Each wall is flat, endless, passes through zero and stands at right angles to its row. A trip goes straight from one point to another. Which walls does it cross, in order?

Walls:
(1): [  1 -28  15]
(2): [-5 23 14]
(3): [-50  37  -8]
Trips:
[ 45 -40 -22] to [-10   4 -43] => 1, 3
[ -2 -10 -46] to [25 -6  7] => 3, 1
[-57  22   9] to [ 30 -20  14] => 1, 3, 2
[27 59 -7] to [-34  10  13] => none
[36 38 14] to [-31   5  18] => 3, 1
[ -2 -14  27] to [ -8 -11  23] => none

Walls:
(1): [26 49 62 -4 13 11 17 57]
(2): [-50 -23  15  -6  -7  24  45 -15]
(3): [-12  30  -7  31  23  19 -35 -43]
(4): [ -6  16  13 -14  25  63  35  58]
Trips:
[ 31 -16  31   6  44  25 -12 -22] to [-37   9  -8  -9  -5  16  13  20] => 2, 3
[-29 -31  18  -4 -22 -30   9  25] to [-68 -20  22  49 -11 -37  -4 -33] => 3
[ 31 -12  11   3   1   4 -35 -39] to [ 14   0 -52  30  -2  -9   8  -4] => none
[-36 -46 -10  26   2 -60 -22 -43] to [ -7  12   7  -9 -91 -36  18  -1] => 3

Walls:
(1): [-35   9  18  66  19  23  16  83  -9  -8   7 -30]
(2): [-12  -4  35  13  22 -56  12 -23  49  62  37  27]
(3): [ 17  11 -20  68  31  -8  14  44 -18 -12  -5  45]
(4): [ 13  16  25  46   0  14 -31  22  29 -25 -49  13]
(5): [-25   5   2 -43  -2 -36  47   2  20  58  51 -38]
Trips:
[  3  50  17  25  15   6   4  -7  -2 -19   3 -39] to [ 33 -27  27  52   0 -60   3  10  82 -58 -32  24] => 2
[ 21 -19 -11  31  65  22 -59  40 -18   8   1   3] to [ 52   9 -18  30 -85  29 -15  31  -9  21 -30 -25] => none
[  2  18 -36   1   9 -32  -9 -61 -23   3  35  46] to [-29  27 -12 -41  22 -19  12   5  59  -8 -33  45] => 4, 3
[ 56 -18  41 -42   3 -13  25 -22 -29  -6  -7  13] to [  2 -15  22 -21   9   2 -12 -18  14  32 -12 -14] => none
[-35  67  -4  35 -66  -4  22 -59 -31  33 -46  20] to [ 38  28   9   7  31   6  11 -28  -2 -35   9 -19] => 2, 3

Walls:
(1): [ -8   8  23   2  26  -3  24  18 -34 -50  12  18   2  -7  21 -62   3  55
  25  42]
(2): [-18 -24  27  -5  25 -20   4 -12  29  -7   7  -8  -1  30  35  34  -9 -22
  20  22]
(3): [ 32  26 -46 -70 -26  10 -49  41  35   6 -16  18 -17   4  28  49  15 -14
  16 -41]
(4): [-16 -14   1  -4 -56   6  22  40   4 -26  21 -54 -15  21 -10   6  -2 -23
  -2   1]
Trips:
[ 28  51  48 -10 -32  58  34  -7  43  37 -34  42  16  18 -81 -40 -59 -17
  41 -15] to [ 27  12 -41 -81  11  27  -3  -8 -35 -20 -23 -13   4  17   0 -24 -23 -10
  24 -10] => 3, 1
[-33 -20 -19  31  -1 -15 -27  26  34  27 -22  -5 -32 -51 -31  -4  13 -24
   4  12] to [-20   7   6 -23 -33 -49 -35  64  34  36   8  17 -42  16  -5  32  39 -34
 -13 -12] => 2
[ 43 -16   1  29  46  46   6 -39  -2 -35   4  46  -5 -19   9 -36 -29   6
   5  26] to [ 13 -24  21  27 -32   4  42 -55 -21   3 -13   4  -9  -6 -28   1 -30  20
  15  30] => none
[-12   2  60  56 -29  -1 -15  83 -24 -16  14  29  34 -16  25 -46  76  29
 -40   5] to [-49 -10  -2  28 -38   8  43 -32 -13  -6 -46  20 -30 -15 -29  -9   9  53
  19  62] => 4
[-36  50  40 -23 -25 -68  -2 -31 -12 -15 -14 -26 -16   2 -26 -35 -17  22
  32 -53] to [  7  -4 -13 -37 -41 -36   7  33 -30   5 -64  15  77 -27 -35   3 -17 -26
 -14  26] => 3, 1
[ 20   5 -17 -19 -26  18  -2 -54   5  35  67 -11  -4  19  23   1 -33  39
   4 -36] to [ 41 -12  78   5   3 -18 -52  24  41 -30   4 -16 -15 -32  43  -7 -22  23
 -58  33] => 2, 1, 3
[ -8 -64  22 -34 -53   8 -56  43 -62  31 -42  31 -17 -15   7 -65 -68  -5
  27 -29] to [-70  57  -5   1 -49 -13 -30  16  15 -30  68 -15  16  30  -9  -9  -3  57
  -7 -32] => none
[ 37 -23  28  59  44  24  47 -20  -9 -43  15 -16  11 -54   2  -1  26  -2
 -28 -42] to [ 24 -37   0  42  43  30  -1 -29   3 -40  37   0  32  30   6 -25  -3 -11
   8  -1] => 2

Walls:
(1): [-64  14  -5  18 -15  -9 -27  -2 -33  22  62  38 -16  52   5 -27 -77  19
 -21 -47 -28 -13 -12  21 -54  20  44  27  29  50  32 -15  -5  10 -35 -44
 -16  23 -34  30 -10  -5  37 -22 -11  10 -42 -13]
(2): [-58   4  23  18   8   2   4   3  31  -4  -3 -38  61  21   6 -49   6  24
  22  12  20 -65 -19  43 -56   1 -12 -80  41 -29 -37 -35  74  27  -2  19
  15 -74  -3 -22 -22  40  -2  -6   6   9 -42  40]
(3): [ 23  49 -12  59  -5  -3  45 -56  28 -51  46 -37   5  -7  23 -44 -26  -4
  28   1  37  14   6 -51  43 -27  -9  31  16 -18 -18   8 -45 -47 -88  49
   2 -26 -11  -7  31  15 -50  47 -34 -79  12  29]
Trips:
[-12 -13  70   4 -27  31 -64  -1   6  -1   9  22  22 -14   9  37  33   8
 -20 -54 -43   9 -59  -7 -13  31  13 -12  25  14 -70  13 -22  15  33 -31
   1 -10   1  -6 -13 -28  23  14  -8  10   0 -12] to [  4  15  -5  19 -24   2  57  -4  -6 -23 -11  -1 -30  29   9 -73 -13  18
  50   9 -25 -11 -13   6  36  43 -40 -60  33   7  20  13  10  -3  18   2
 -30 -39  48 -45  -1 -36   7  -2  17 -31  30  34] => 1, 3
[ 12  -5 121 -28   4 -43  22  59 -50 -11  51  32   0 -64 -13 -37 -32  26
  -1  14 -42  37  22  25 -11  76  15  -3  41  16  44  41  18  42  32  -9
   8  35  18  18  20 -29   5  -2 -50   2 -15 -13] to [-36 -15 -14 -52 -24  11 -10 -27  46  10   8  47 -39  32  31  63  -6 -29
  -1   8  19  36  18  19   6 -73  -6  34  10 -39  20 -15   9  11  29  39
  20  35  16  43  -1  32 -13  -1 -26 -27 -27 -10] => 1
[ 23   8 -19  62  12   8   1  26  32  55 -17  -7  25  34  29  -5  79  -8
  31  17  22 -27  42 -44 -32 -26  47 -44 -34 -53  14  -3  11   4 -20 -40
  11  -4 -20  42 -40 -25   2  32  61 -13 -40 -19] to [ 21  36  -9 -15   3 -62 -40  21 -85  34 -44  -3  40  36  11  24 -11 -13
 -12 -32  27  31  24 -22   5  14   7 -51  33  39  17  21   4 -40  13   2
 -31 -13   6  20   6 -26   5 -27  16   7   7 -31] => 1, 2
[-51 -38  -3   7 -35 -60  16 -17  21 -32  57 -35  24  42  -3  12  13   7
 104 -23  32 -34   9  51  21 -42   9  -5 -26  12  70  45 -42  36  21  33
  -6  19 -55 -17 -20  24 -87 -11  22 -15 -12 -64] to [-36   5 -49 -58  23  -2 -10 -10   8 -60 -38  12  -5  25  13  40 -41  16
  12  17 -50  44  26   0 -37  52  34  -9   1 -26  48  48 -19 -37   7  -2
  60 -44  49  -6  13  36   0  58  46  27 -21  28] => 3, 1, 2
[-11  45 -25  13 -24 -16  28   5  48   8 -73 -41 -60  13  -3 -17 -18 -13
   4   7   7   4 -40  18  18 -29  51 -23  -3  26  23   9  12 -28 -40 -50
 -32   6  15  44   5 -39  -5 -31  25  74  -9  -7] to [ 40 -17  27  -2 -16 -18 -27 -43  -9 -40   0  16  19 -43  33  11  -8 -57
  -2  64 -18  30   8 -23 -47   9  11  44   9 -22  -8  -7 -55  -2 -10  35
  -5  80 -28  -7 -25 -40  -8 -10 -47  40 -11 -44] => 3, 1
[ 32  59 -52  -2   0  88 -11 -53  22 -38   6  -4 -66  -5  22 -19 -16  -5
 -43  -9 -69 -36  40   2 -40 -14 -27  36 -24   5 -36  15  41 -27   5 -16
  18  -4  22   0  11  24  -4   6   3 -17  66 -47] to [ -3 -76   8  20  29  -6 -20 -20 -35   0  19  57 -53 -47   7   4   3  -1
  57 -32   7 -21   6  -9  -7 -49   1  10  -5   1  -1  20  11  50 -52  -8
   1 -39 -45  24  -3  12 -21  16 -13 -61 -23  -3] => 1
[-23 -36 -19 -17   1   7  20   8  22  41 -26 -28 -19  -6 -12  54 -50 -32
 -54 -19  -1 -10  75  23   5  16  -9 -20 -24 -11  39 -26 -19 -10   8   3
  26  15  -4  16  24  -2  56  29   3  40   6  35] to [-45  11  19  -6  -1 -12 -13  43 -76  12   4  46   8  39 -57  15  -1  34
  -8  12 -41  59  21 -47  43 -20 -25  -4  38   5 -31 -12 -49  38  -3  62
  17  10  19 -55 -32  28 -17 -17 -76 -14 -10  51] => 3
[ 17 -34 -36  13 -27  -9 -17   8  -5 -55  -9 -55 -28 -16  17  -4 -31  27
  41  42 -30 -25  39  -1 -12  -9   3  13  28  31 -18  45 -41 -36  14   1
  27  12  -9  13   1 -14  -3  17   6  37  10 -64] to [-21  -8   3  76 -10  -8  10   8  13 103 -39  18   2 -19  -6   6  28   0
 -48 -26  16  -2 -25  -9   3  -9  10  25  -9  -4 -43  28 -22 -58   9 -37
  23 -29  14 -35  14  -2  18  46  22 -41  37   3] => none
[-51   6 -48  -5   4  42 -12  -7   7 -40   7  -5  59 -28  16 -18 -56  -6
 -17  24  -5  -7 -62 -14 -33  26  44   7 -58  13  23   1  -9  -8  32 -29
   8 -58  48  23  61   0 -10 -30  11  30 -19  19] to [  3 -15  32  24 -26 -12  11  12  -4  -3  32  54 -19  55 -19  30 -57  36
  40  45 -32 -26 -38  10 -55 -19  -1  31 -45 -28  -2 -18  -3  27 -40 -23
  65  17  -4 -34 -38   2  50  15 -23  63  19  34] => none
[ -5 -31  42  -3  71  -9 -34  16  78  11  26   6  59  -1  26  32  11  10
  10  50 -20 -34 -13  49   3   6 -24  13  18  75 -32 -15 -16 -29  -7  37
   5  -3  56  11  -2  44  -1 -45 -32  -6  14  44] to [ 20  27  -4 -33 -58  51 -16  26 -29 -17  28 -16   7  -3  17 -18 -34  -4
   4  -7 -53  -6 -25 -45  -5  -6 -26  48  19 -34 -35 -31  -9 -91  35  21
 -26 -14  60  -1  41  14 -19 -36   4 -47  21 -12] => 3, 2

Walls:
(1): [-22 -10 -11  31  26  19  51  32  30  47  -5  -9 -10  32 -71 -24  15 -41
   5  49  16 -19  38   2 -27 -26 -10 -46  -6 -36  36 -10 -18 -38   2  80
 -11  14 -49  19  -5  -9  13 -36 -26   8   9 -31]
(2): [-16  22   2  -9 -10 -26   4  43  30  68 -53  26 -40 -31 -19  -1 -35  45
  36  -6 -42 -28 -26 -57  56  42 -25  18 -23  -5  12  11  18 -28   3 -36
 -17 -16 -11 -26  -7   9  30  11   8 -15  23 -11]
(3): [ -27   58   -2  -20   -5   22 -121  -37   -6   12  -34   18  -33  -52
   10    7  -42   42   -7  -38  -14    3   36   55  -25    9   10  -37
   15   20  -14    2   36   -8   15  -27   42   -7   19   21  -82   11
    5  -28  -54    5    9  -26]
(4): [ 38  48  -1 -17   2  35 -35 -30 -15   3 -12  21 -13   9 -27 -11  28  -8
  57  20 -22  -1 -63 -21 -20  13  19 -14 -35 -10  26  47  41   7  26  43
  46  -4  -5  -9 -13 -17  36 -22  19  23   4 108]
(5): [-40  35 -32  29   6  -4  16  30 -43  -5  38 -59 -11 -26 -62  -4 -50 -31
  35  -3 -11 -36   0  38  11  33 -33  -7  -6 -69  -8  -4   9  83   0  14
  28  -1  22   2  23  -5   3  -4  79 -31  -1  17]
(6): [-56 -24  38 -34  16 -17 -21 -29 -19 -20  -3  47  27  26   9  19  -7  -6
  42  34  17 -38  74 -22  47  -6   9   0  -3 -26   7   9  14  -8 -15 -31
  26   4 -31  80   6 -62  27 -32  24 -27  -2  -7]
(7): [-18  37   6  20  27 -12  46 -53 -12 -42   9  25 -18 -15  29 -48 -19 -16
 -14  15   0  47 -39 -27  -1  31  -7 -29 -19 -50 -11  10  -3 -26 -15 -23
  28  37 -43 -33   8  30  -4  18  -1  29 -34  -5]
(8): [-26 -13   0  14  -5  16 -10 -14 -37 -29  19  34  20  25 -18  25   2 -35
 -56 -13 -29  21  25  29   9 -12 -75  15  75 -81   4  -5 -23  28   5 -21
 -35 -29  26   1 -60   3  58  17 -40 -20  -2  26]
(9): [ 12 -11  -1  -4  33 -41  -3   4 -55  16  11  36  58 -24  11   3  -1   7
 -10 -27 -48 -32 -71  19  25 -11 -13   7 -10  -7   4  18  12 -49 -25  -4
   4  28 -99  15  31 -32 -11  16  29 -15  31  26]
Trips:
[-10  36 -38 -38  22 -29   4  22 -52  17   2  40  21 -30  34  44   3   2
 -17  23  42  13 -27   6 -15  47  46  -9 -62  18  -4  -4 -28  18  -4  21
  41  35   8 -18  50  40 -54 -57  32 -12  18  -2] to [-25  15   3   6 -12   2 -60  18 -59 -51  -8  -2 -22   7 -25 -84   8  16
  -1  -3 -35 -35  -5 -16  23 -32   0 -34   0  26   9  27  25 -10 -24 -42
   0  26 -32  -5 -35 -31 -11 -38  33  34 -45  31] => 3, 6, 2
[ 18 -26  30 -14  19  21 -29  21  13  37 -18  22 -43  12 -24  33 -20 -58
   9  24  22 -35 -34 -10  -3 -29 -12  29   8 -11 -31  20  -4 -10 -12   5
  57 -43  71 -17   3   5  11   9 -62   8 -61 -14] to [-65 -33 -11  60 -14  -8 -18  35 -82 -50  27 -14 -40 -12   7   7 -49 -53
 -24 -11   4 -17  29 -13  35  36 -73   5 -60 -24  43  -7 -36 -10 -14 -26
 -60 -15 -25  -1  17   3 -48 -17  17  12  61  20] => 5, 4, 6, 3, 7, 9
